Every row gives one point. Each table stands for the endless flat space through its points: a line for two points, a plane for three, and so on. The two share one point or none. Which?

First:
0: -21  16  11  -4
1:  -1  32  -5 -28
Second, 2 rows:
0: -14  18  14 -12
1: -15  19  18 -16
They share: no point

First (3 x 8):
0: -11 -20   5  15  32  21   2  15
1:  -6 -24   4  12  36  22   4  18
2:  -5 -18  12  14  28  25   1  16
Second:
0: -15 -17  14  12  10  22 -11   9
1:  -3   1  23  18  28   7   4  18
They share: no point

First (3 x 11):
0: -13  34  18 -27   7   3 -26 -18   6  12  13
1: -19  -2 -18   9 -11  33 -38  18 -30 -18 -17
2:  12  34  28 -27   2  -7  -6 -43  16  17   3
Second, 2 rows:
0:   8  -5  18 -18  -5  18 -14 -24   6   0 -11
1:  -4  23   2  -6  -5  10 -22 -12 -10   0  -7
They share:  -1  16   6  -9  -5  12 -20 -15  -6   0  -8

First, 4 rows:
0: -16   0 -30  18   6 -19   4 -50 -18 -21   7  -4
1: -19  36 -37  19  -6  -8  -5  -4  19   5 -18 -24
2:  -9  -1 -33  33  -2   7  -3 -15   7 -17 -23  -6
3: -29  12  -7  17  26 -38  21 -40  -7 -23  24  -8
Second, 3 rows:
0:  -6  20 -21  34  12 -26  29 -27   3 -25 -15 -12
1: -12  17 -19  27  13 -16  17 -24   7 -15  -5 -15
2: -12  29 -26  41  11 -24  14 -18   5 -14  -1 -15
They share: no point

First (2 x 18):
0:  15 -20 -11  22  15  -1   1   3   7   4  36  -5  23   3   1   2 -31  14
1:  -5 -30  -6  32  30 -31  26  -7  -3  14   6 -30  -7 -27 -34   7  -1  34
Second:
0:  17   1 -12  36  32 -30  36 -19 -13   3  34 -13  13 -18 -22  18   5  22
1:  42 -32 -23  58  49 -49  23   8  10  18  48   5  -8  -6 -47  35 -23  19
2:   7 -47 -23  19  20 -29 -16  22   6  28  16  12 -17   1 -17   0 -50  17
3:   7  15  -4  26  22 -18  46 -31 -21  -7  30 -25  27 -22 -12  12  17  24
They share: no point

First (2 x 24):
0:  10   7  -4  -7   0  25 -23  -9  -2  20 -13 -12  21 -22  34  -1 -10  22  -9 -15  12  31 -18   3
1:   7   3 -10  -6   1  19 -17 -11   2  22  -7 -18  17 -20  30   0 -17  17  -5 -18   9  25 -22  -1
Second, 4 rows:
0:  -9   0 -13 -23  13  28  -8   2 -28  -4   6  -9  27 -34  47 -29 -49  13 -17 -34 -27   0 -15   7
1:   0  15 -18  -8  -2  20 -14 -19 -11   5   9 -14  15 -39  36  -3 -34   2 -14 -12 -12  12 -12  -4
2:   8   1 -19  -8  -3  15 -12 -21   0  14   3 -24  14 -29  28   2 -26   6  -8 -15  -3  16 -22  -6
3:  12  15 -16  -8  -8  10 -14 -31 -13  -1  -3 -18  21 -43  44   7 -22  10 -14 -10 -18   0 -12   4
They share: no point

First (4 x 24):
0:  33  -6  13   5   9  14   7   1 -12 -40  22 -12  29 -18   1  30  15   9 -31   8  22 -44  -8 -19
1: -25  -3  22  12 -16 -11  19 -10  -6  20  19  11  13  -2  44 -15 -12  15 -24 -18  16   0   1 -11
2: -21   2  10  18 -24 -13   9 -16 -11   1  24  14  28   0  40   3 -13   2 -36  -8   9 -15   7 -25
3:  36 -12  27   1  21  22  17   7  -7 -27  19 -15  13 -25   2  16  21  24 -23  -2  32 -35 -13  -2
Second, 2 rows:
0:  10 -10  27  -8   5  -5  13   5  -7  -2  16 -11  19 -16   2   2  15  10 -10 -12  25 -17 -18  -9
1:   9  -6  28 -14   0 -12  14   6  -6   2  17 -11  24 -22  -4   6  21   8  -4 -18  22 -11 -18  -6
They share: no point

First (3 x 24):
0:   8 -41  22  19   9   5   7 -10  24   6   8   3  -5 -26  11   4 -14 -22  23 -13  12 -14 -10 -24
1:  44 -19  10  -7  41  47 -27   8 -10  22 -24 -25  -7 -14  -7 -20 -22  14  33  31 -12   8 -42   4
2:  18 -29  18  11  19  19  -5  -4  12  12  -2  -5  -3 -22   7  -2 -12 -10  25  -1   2  -4 -16 -12
Second, 4 rows:
0:  34 -47  26   1  49  45 -24  16   4  -2  -5  -1  11 -26 -14 -19 -21  10   7  20 -23  -6 -31  -2
1:  23 -46  15  42  31  31 -11  27  31  26  32  25  31  -7 -21  15 -36  19  -4   8 -30 -22 -27   1
2:  32 -48  26   8  43  42 -24  19   8   2   2   6  16 -21 -19 -13 -24  12   6  15 -24  -6 -33   2
3:  24 -34  24  11  19  25 -18  10   9  10   2   4   6 -13 -13  -7 -18   1  21   1  -6  -3 -31   0
They share: no point

First:
0:  22 -20 -13 -17 -13 -18 -38   7   5  -8 -22 -17   5  11 -18  -3 -17  24 -15 -18   1  11 -14 -13
1:  17 -16 -16 -11  -6 -22 -31  11  11 -10 -19 -10   3   5 -22   4 -14  25 -19 -17  -5   7 -10 -10
Second, 4 rows:
0:  21 -10 -10 -24  22 -40  -7  16   4 -21  -7   9  -1  10 -33  -1 -30  35 -43 -32  -5   8 -12  -7
1:   3 -26 -15   7   4 -21 -44   3  15 -18 -24 -14 -18 -17 -29   3 -11  18   1  -5 -25   2 -16  -8
2:  -9  14 -42 -10  -6 -51 -28  17  38 -28   0   4 -16  31  -9   1 -13  29 -18 -20 -38 -12  -8  -9
3:  27 -34  -9  -7  18 -15 -16   5  -1  -4 -24   4   8 -17 -51   7 -19  20 -33 -23   7  18  -8 -12
They share: no point

First, 2 rows:
0:  24  11 -26  -6 -18  13 -17  -2  -4  -3   2   4  20 -34 -12  23  -7  31  16 -28  -3  17  -7  -1
1:  24  19  -6  18 -34  29 -25 -10 -32  17  -2  -4  20 -14 -40  15   5  11 -12  -8   1  -7   5 -21
Second, 3 rows:
0:  25   6 -32  24 -14  34 -19 -12 -50  21  -8  -2   0 -39 -49   7 -13  17  14 -42 -16  33  12 -16
1:  24  28  -3  -2 -40  17 -28 -12 -10  -3  -4   8  26 -16 -16  31  18  18  -5  -4   5  -2 -15  -5
2:   2  -1 -30  15 -42   4   2   7 -23   1   8   0  28 -42 -50 -11 -22  21  33 -23  11   7  -1 -10
They share: no point

First, 4 rows:
0: -24 -26   4  23 -10 -10   3  -4   7  -2  24  34  12  19 -21  -4 -10  29  13 -37  32  12  18  19
1: -41 -24  40  17  -3   2  13 -26 -22  17   2  35   4   3 -27 -24 -14  -4  -3 -15  35 -14   2   3
2:   9 -42 -30   7 -12  10   9 -22  19 -22  21   5  42 -11 -27  35 -29  32  28 -33   6 -16  43  38
3:   0 -48  -8  -5  -3  19  24 -36   6 -14   7   7  36 -23 -39  25 -37  11  16 -24   7 -33  31  31
Second:
0: -24 -20   0  23 -12  16   3 -32  -7   0   0  14  26   3  -9  -2  -2   7   1 -17  30 -22  30   3
1: -23 -23   6  21 -11  10   4 -28  -8   2   5  18  23   1 -15  -2  -9   9   6 -18  27 -18  25   9
They share: -22 -26  12  19 -10   4   5 -24  -9   4  10  22  20  -1 -21  -2 -16  11  11 -19  24 -14  20  15

First:
0:  21 -13   5  -5 -18   6 -16   6   2 -21  26   5 -14   2   4   3 -27  30  -7 -40 -11  -6  19  22
1:  20  -7 -27   5  17  54   1  16   4 -15  13  -3  22  34  51   4  16  10 -14   9  30 -14  30  44
2:  20  -4 -15  -7  -7  21  -8   7   1 -21  19   9 -17  22  18   1 -14  13 -20 -27  15 -17  15  26
3:  24  14 -23   1  -3  23   6   9  -1  -9   3  17 -19  30  24  -5  -6  -1 -28 -23  33 -35   9  22
Second (3 x 24):
0:  31 -14 -21  18  -3  18   9  -1   6 -10   0  18   1   8  28  15   2  15 -12 -21  14 -19  30  26
1:  35 -24 -25  27  -5  17  15  -9   8  -9  -5  26   4   2  31  26   9  15 -11 -23  14 -18  36  24
2:  11  24  -1 -21  -8  32 -15  24  -7 -15  28  -1 -20  38  16 -22 -21   6 -26 -26  23 -27  -3  24
They share:  23   2 -13   2  -4  23  -1  10   1 -12  11   9  -7  20  23  -1  -8  12 -17 -22  17 -22  17  26

First (3 x 24):
0:   2 -17  27  19 -19  21  11 -40 -16  19   2   9 -33   6  -8 -31  26 -11   4   1  25  14  16  -6
1:   4  26  29  10 -35   5  16 -10 -13  31  -3   5 -31 -32  14  12  -8   6   5 -17  14   4  37 -16
2:  -2  29  12  26 -31  -2   1  -1 -11  17 -10  -5 -15 -39  25  15 -16  21   2 -29   3   1  40 -19
Second:
0: -14   8   4  19 -15  12   4 -35  -4  29  17  13 -37 -15   9 -26  30   2  11 -27  26  11   9  -3
1:   1 -13  25  47 -39  19  24 -31 -34  11 -24   4 -12 -30   5  -1   2 -11   0   5  14  23  27 -12
2:  -1   4  32   4 -19  -4   6 -17   0  33  24  -1 -43   7  20 -24 -10  -4   1  -9  -3  -1  33   1
3:   5  -3  19  33 -27  29  12 -11  -6  27   4   2 -10  -8  -5  -3  14  -1  18 -15  24   7  15 -14
4: -26  -2  20  24 -29 -14  27 -56 -25  33  16  16 -59 -31  40 -34  -2 -24  -9  -1  -4  26  25  17
They share:   0   0  20  23 -23  12   6 -25 -14  17  -3   3 -25 -11   5 -14  10   2   3 -11  16   9  25 -11

First (5 x 24):
0:  15  63  24  45 -18  -7 -26  -3  35 -15  11  25 -12 -10  -3 -30 -15 -40 -14  -7 -50   9   5  19
1: -28  14 -17  26  33 -33 -50   2 -14  -4  15  17  48  51 -68  12 -35 -35   5  46 -39  12 -61  22
2: -24  20  16  23   7 -31 -24  34 -15 -12 -16  10  15  24 -23 -12 -23 -19  -8   0 -20 -11  -9  22
3:  11  58  21  48 -14 -13 -26   3  29 -12   6  23  -6  -4  -8 -23 -19 -37 -10  -4 -51   6  -1  15
4: -49  28  -4 -17  16  -3 -51   3 -16 -37  -9   8   9  31 -28 -33  -4 -47 -55 -19  -6 -14   9  70
Second:
0: -19  47  -8  19  11 -16 -29  15  -4  -8 -11  29 -21 -11  -1 -34 -31  -6 -17  26 -20  18   3  52
1: -12   0  39  13   3 -19 -33  23 -11 -23  14  -3  38  32 -30 -10 -14 -25  13   3 -11 -10 -33  -3
2: -31   9  40  27  19   0 -21  25 -14  -8  31  11  11  41 -31 -20  -5   4  19  38 -32  -6 -15  28
3: -25  38   6  22  15  -7 -27  16  -8  -8   4  25 -13   5  -9 -31 -22   1  -7  35 -27  12   1  47
They share: no point

First, 4 rows:
0:  -2   5   4 -18  -8 -18 -25 -10 -30   1 -17 -25 -14  -9  -1  -3  -8 -21  13  13  -7   5  21 -15
1:   3  32  27 -27 -17 -20 -10  10 -15   9  -6 -17  -2  -9   0  -4   6 -16  -4  15  -8 -13  25 -21
2:   3  21  22 -22  -8 -18 -13   6 -18  13 -12 -16   1  -2 -10   3  -6 -17  10  15   9 -11  29  -5
3:   3  17  24 -18   4  -2  11  28 -24   3 -30 -32  -5  12  -6  -7   6 -19 -10   3 -11  11  43 -27
Second (4 x 24):
0:   0  25  16 -54   3 -25 -37 -13 -28   9  10  -8 -39 -36 -19 -13 -13 -14  26  -2  31   8  -1 -24
1:   4  38  40 -22 -29  -8 -18  16 -11 -12 -36  -1   2  19   7  13  -5 -22  13   9 -16   5  14  -4
2:   0  22  22   0 -39 -22 -10  14 -13   0 -32 -23  24  15  23  -1   5 -26 -13  25 -44 -19  44 -12
3: -14  31  19  -3 -34  -6  -7   2  -5   7 -18 -15   6   6   9  10 -10 -10  11  26 -27  -8  24 -10
They share: no point

First (5 x 24):
0:  13   4  37  18  12  30 -37  14   3 -18  -6 -25  21  37  29  22 -13  24  -1  -5  12 -39  -6  35
1:  -4 -32  29  32  38   9 -17  17  10   5 -27 -12  34  25  29  30  -7   6  14  -7  40 -13 -25  18
2:   5 -18   4  -4  45   6 -11  18 -13  -8 -21   8 -19  26  41  -2  -1 -16 -15  11  30 -27 -34  31
3:  -5  -6  28  23  16  -1 -31  34  -5   7 -35  -5  12  36  46  23  -9  -4   1   9  28  -6 -31  34
4:  38 -12   5  -8  24  11 -17   1  14  -3   1 -46  -2  -3 -11  22  -9   8  16   1   8 -37  -5  -4
Second:
0:  16  -3  18   5   4  10 -38   5  13  -7  -9 -13 -10   4   3  19 -19   4  -8  17  16 -39 -12   9
1:  34   0   0   2  22  19 -35  14  -5  14  -3 -13  -1  10  21  34 -10  25  10  -1  28 -21 -24  24
2:  25  -9   3   2  40   7 -14  29 -14  14 -18 -25   8  28  39  25   2   7  19  -7  25  -6 -30  30
They share:  16  -8  14   4  22   5 -23  18   1   0 -17 -21  -1  18  21  18  -8  -1   4   7  18 -23 -20  18

First:
0: -14 -18  -2   3  -4 -28  -2  21   5  14 -15  -3  36 -11   4 -42  31 -37  29  11  15  24 -30 -15
1: -24   0 -10  51  16   8 -35   7  -4  19  10  -7  10  30  13 -30   4 -26  -9 -30 -12  10  21   0
2: -23 -20 -12  21   0 -11 -17  28   6  15 -10   6  35   7  10 -48  20 -39  20   0   4  31 -10  -5
Second (5 x 24):
0: -17  17   2   8  -1 -35   0  17 -15  31   1 -13  34 -14  -4  -6  45 -14   8   3  22   6  17   2
1: -12 -17  -5   8   0 -23 -23  14   7   7   2 -19  48 -12  21 -34  16 -40  17   1  14   2 -13 -12
2: -24   2  -6   7  -5 -32  -6   9  -9  23   3  -9  32 -12   4 -18  33 -27  13  -2  17  -3  -6  -8
3: -28 -19 -11  10  -2 -21 -17  -8   3   3   4 -11  12  -4  23 -38  10 -46  17 -21   4  -8 -47 -24
4: -47  27  -9  13 -11 -40  21 -14 -34  46   5  10 -13  -2 -25   1  51 -10   6 -17  12 -18 -15 -13
They share: -11   0   4  21   8 -19 -11   0  -4  17   0 -18  15   1   4 -24  22 -25   8 -10   6   3 -12 -15

First (5 x 24):
0: -24  26 -45 -16 -25  14   1 -33   2 -12 -42  -3 -11  -6   1  36 -15  12 -18  -9  -6  -4   2 -19
1: -11  11  -8 -21 -13  37  22 -23   1   0 -16  10  22 -26 -18  23 -28 -36  10 -50 -16 -27  21  18
2: -14  24 -28  -3 -22  19   3 -48 -16  11 -30 -15  21 -43 -15  44 -35 -26   5 -36 -32 -30   8  -5
3:  -5  11 -16 -10 -23  40  19 -32   0  -4 -24   7  18 -24 -14  21 -35 -33   6 -47 -18 -30  20   6
4:  -3   7  10 -26  -5  45  34 -10   6   2  -1  25  29 -31 -21  13 -27 -49  13 -57  -9 -25  26  39
Second:
0: -26  15 -24 -14  -8   5   1   9  10 -10 -22  -4 -12   7 -37  27   6  15 -26 -14  10  11  -1  -5
1: -40   7 -11 -15   7   0  -9  19  12 -11  -9 -13 -11   8 -48  18   3   9 -27 -24   7   8  11 -15
2:  -4  32 -24 -26 -32  53  30 -35   3 -16 -39  17  12 -14  12  32 -19 -29 -10 -31 -26 -11  21  34
3: -38   6  -9 -29   1  14  -2   3   7  -7 -10  -4   3  -5 -31  15  -6  -3 -17 -35   1  -4  17  -2
They share: no point

First:
0:  26  17  -4  -8  21  32  -1   1   3 -12   7  15  46   5  15 -15  -2  18  13  14  -3  -1   6  21
1:  14   5  20 -16  -3  20   7  17  27 -24  -9   7  18   5  19   5   6  18  13   6 -15 -29  -6  17
Second, 5 rows:
0:  15  -2  12 -22  -7   9   3  19  29 -23  -7  21  37  -1  20   2  -8  30  -1   8 -14 -10 -17  18
1:  12  40  24 -23   1  36  -1   0   6  -2  15  12  23   1  -3 -10  19  28  25  -1  13 -16 -19  34
2:  26  50  14 -11  21  60 -11  -2   0  -2   7  -6  19   1 -17 -22  31  28  29   1  19 -24 -15  20
3:  -7 -12  19 -46 -36   8   7  31  25 -23  -1  22  41   2  31  10 -25  27  13  17 -18 -11 -10  35
4:  27  -6  -5 -10  12  48  -7  29  21 -33 -27 -16  29   6  15  -8  -3  17  15  23 -20 -33  10  -3
They share:  17   8  14 -14   3  23   5  13  21 -21  -5   9  25   5  18   0   4  18  13   8 -12 -22  -3  18

First:
0:  15  12 -25 -18  11  -9 -23 -57  21  -8 -28 -12  24   9  -6  32  15   9   2  35  22  -3  25 -30
1:  30   9 -22   3  44   0 -41 -57  -9 -32 -13  15  15 -24 -21  14 -30   9   2  14   7 -51  -2 -24
2:   7  36 -39   8  16  -9  10  -4   3  11   5  -1 -15  16 -14  28  -2 -30  22   0  26  -8 -29 -17
3: -21  40 -15   0   4 -21  10 -32   7 -13 -15   7  -3  28 -38  48  14 -18  30  20  38   0 -17 -33
4:  45  10 -58 -10  17   6 -11  -9  23  34   2 -27   3   4  30   9   2 -16  -4   5  12  -1   9  -5
Second (6 x 24):
0: -31  17 -39 -18  -4  -2 -26 -19  19 -14  19  35 -50   2 -18  21  -6   5  33   2  23   3  -5 -46
1:   0  58 -15 -22  14  16  -2 -17 -23  38   9 -29  19  16 -18  15 -29 -19  27 -19  24  -9 -24   5
2: -30  30 -49 -32  -1   1 -36 -20   5  -8  18  24 -38  24   5  -5   5   0  25  17  45  29  -1 -45
3: -18   6 -32  -9  11  14 -14 -14  18 -17  29  42 -21   1 -28  19  -8 -10  43   0  27 -20 -15 -36
4:  30  19 -31  -2  33 -12  -6 -33  30 -26  -7  -5  40  13   5  10  20 -39  -3  17  51  -3  22   5
5:  18  34 -23 -12  29   3  -6 -26   9  -4   4 -14  38  18  -3   9   5 -36   9   7  45  -5   5   5
They share: no point

First (4 x 24):
0: -20 -17 -17  -4  28  22 -16 -31   7 -12 -22   0  14 -16  -6  29 -13 -31   8  11  23 -16  16   4
1: -22   2 -18 -10  17  22  -3  -5  30 -22 -22  19  33 -21 -12  28 -11  -9   0   2  20 -12   7  -3
2: -21 -15 -22  -4  33  16  -5 -18  17 -35 -19  11  16  -8   3  39  -3 -20 -11 -10  17 -23   1 -13
3: -21  10 -16 -12  19  15  12  15  46 -38 -17  36  40 -17  -9  32  -1   8 -15 -14  12 -12  -3 -17
Second, 2 rows:
0: -15 -11 -21 -11  19  19  -6 -16  17 -17 -30   9  31 -20 -17  18 -13 -26  12   6  27 -14  12   4
1:  -9 -17 -26 -14  19  14  -1 -14  15 -23 -37   9  36 -18 -21  11 -11 -32  15   0  31 -17   9   3
They share: -21  -5 -16  -8  19  24 -11 -18  19 -11 -23   9  26 -22 -13  25 -15 -20   9  12  23 -11  15   5

First:
0:  -9 -11  -9  -9 -46 -11  14 -19 -50 -23  13  20 -25 -24 -29 -10   9  19 -20 -32 -12  33  53 -10
1:   9  -8  13  11 -34 -30  45 -33 -41 -38  -6  22 -47   1 -38  -5  15  14 -41 -69  19  14  35 -26
2:  -7 -13 -22 -11 -10 -46  37 -51  12   0   5  20 -14  -9 -13  51 -35 -10 -11 -14  -4  11 -29 -30
3:  15 -37  42  21   5  25  36 -46   8  -5   0  47 -16  14   2  -7  23 -20 -51 -43  57 -12   8 -37
4:  -9  11  20 -16 -10  26  25  17 -43 -40 -17  -5  -1  11 -51 -39  25  52 -42 -27  33   3  61  26
5:  -2  24 -14 -31   7  27  26 -14 -11  -6  -4   4   9  -2 -34  24 -15  20 -18   5  -6  -5  12 -10
Second (4 x 24):
0: -10 -32  -7 -11  -9 -13  22 -31   6   0  -3  25 -10  -7 -20   6   7  12  -5 -34   8  14  13  -4
1:  18 -14   4 -12 -16 -37  26 -33  -3  15  12  21 -27   2 -15  -5  24  17 -26 -23  -1  -7  12 -22
2: -13  15  12 -20 -12   0  25  -9 -35 -30   2   4   4  13 -32  -5 -16  18 -44   3  26  16  20   7
3:  -9   7  14 -26  -6  -4  21 -21 -25 -16   4  16   2  23 -30  -7 -10  12 -34  -3  24  22  14   7
They share: -11 -10   0 -12 -13  -8  25 -18 -14 -16  -1  12  -5  -3 -25   2  -3  17 -25 -17  15  11  18  -1

First (7 x 24):
0:  27  -1 -17 -14  17  12 -18  25  16  -1  56 -17 -18  29  -1   4 -33  28  22   7   8   4 -18 -47
1:  16  14   7 -48  17  -2 -15  24  36  31  15 -26 -21  10  25  23 -11   8   3 -25 -13 -10 -33 -28
2:  31  30 -28  33   9  -4 -11  -2  10  13   8   8  27   0  21   7  15  17  11  -2  -8   6 -26 -35
3:  31 -13 -59   0  59   9 -17  32  21   1  38 -18   2  39  26  40 -39   8  70  27  -4  -1 -16 -48
4:  30  16 -45  30  17  12 -11  12   6   5  29   2  23   6  11  15  -1  10  31  17  -1  14 -15 -52
5: -25   1   5 -55   6  38 -55   9  12  35   8 -25 -24   5   6  35 -16  29  -1 -32 -20  -4   3 -44
6:  12  36 -35  24  10   4 -30 -10   4  28 -25  16  44  -5  34  19  17   8   1 -13 -20   9 -18 -15
Second (4 x 24):
0:  19   1 -22   2  26  -7 -14  21   3 -11   7  -8 -35  41  13  23 -15  22  20 -62  -8   7  14 -13
1:  40  -4   1 -26  28   7 -19  35  34  19  30 -18  25  19  30  39 -20  12   6   7 -14   0 -22 -25
2:  32   6  -7 -28  28  13 -21  30  29  21  22 -14  21  17  30  26 -23   8   8   6  -7   3 -26 -26
3:   7  31 -34 -26  28  23 -24  14   8  19  -3   0  -5  17  27 -10 -30   0  16 -15  11  12 -26 -24
They share: no point

First:
0:  15  25 -11   2   6   7  22  -4 -26  12  -2 -23 -13   9   0  24 -13  11  13   0  13   5  22  17
1:  26  38 -20  26  26   9  20 -10 -25   3  38 -55 -14  45 -28  23  16  -5  11  10 -24  -2  39  12
2:  22  13 -31 -10   5  21  -1  -5  10  11 -11 -13   2  -3 -20  13 -16  10  14 -12   1   1  16  20
3:   4  11  -1   0 -12 -27  26  23 -43 -18   2 -32 -33  -2 -11  38  16  10 -24  39 -12  29   1 -11
4:  11  16 -53   7 -13  31   1  14   2   0 -22 -14 -11 -29 -29  21  -6  12  11   7  13   5   8  27
5:   8  36 -27  25  23  21  27   7 -41   2  20 -47 -33  28 -10  31  -3  -3  12   2  14  -1  27  27
Second:
0:  15  12 -19  -2  -7  -4  10   8 -11  -6  -5 -34   0  -6 -37  11   5  18  -5  28 -15  14  20   5
1:  39  24 -11  22   1 -12  14 -16   9  14 -13 -10  -4  14 -13  31  13  -2  11   4  13  -2   8 -11
2:  29  21 -33  -4 -13  18   1 -10   4  13  -3  12 -19 -11   9  46   3  -1  15 -14 -14  10  -1   9
They share:  20  15 -22  -1  -8   1   8   2  -6   0  -5 -21  -5  -6 -24  21   5  12   1  16 -13  12  14   5
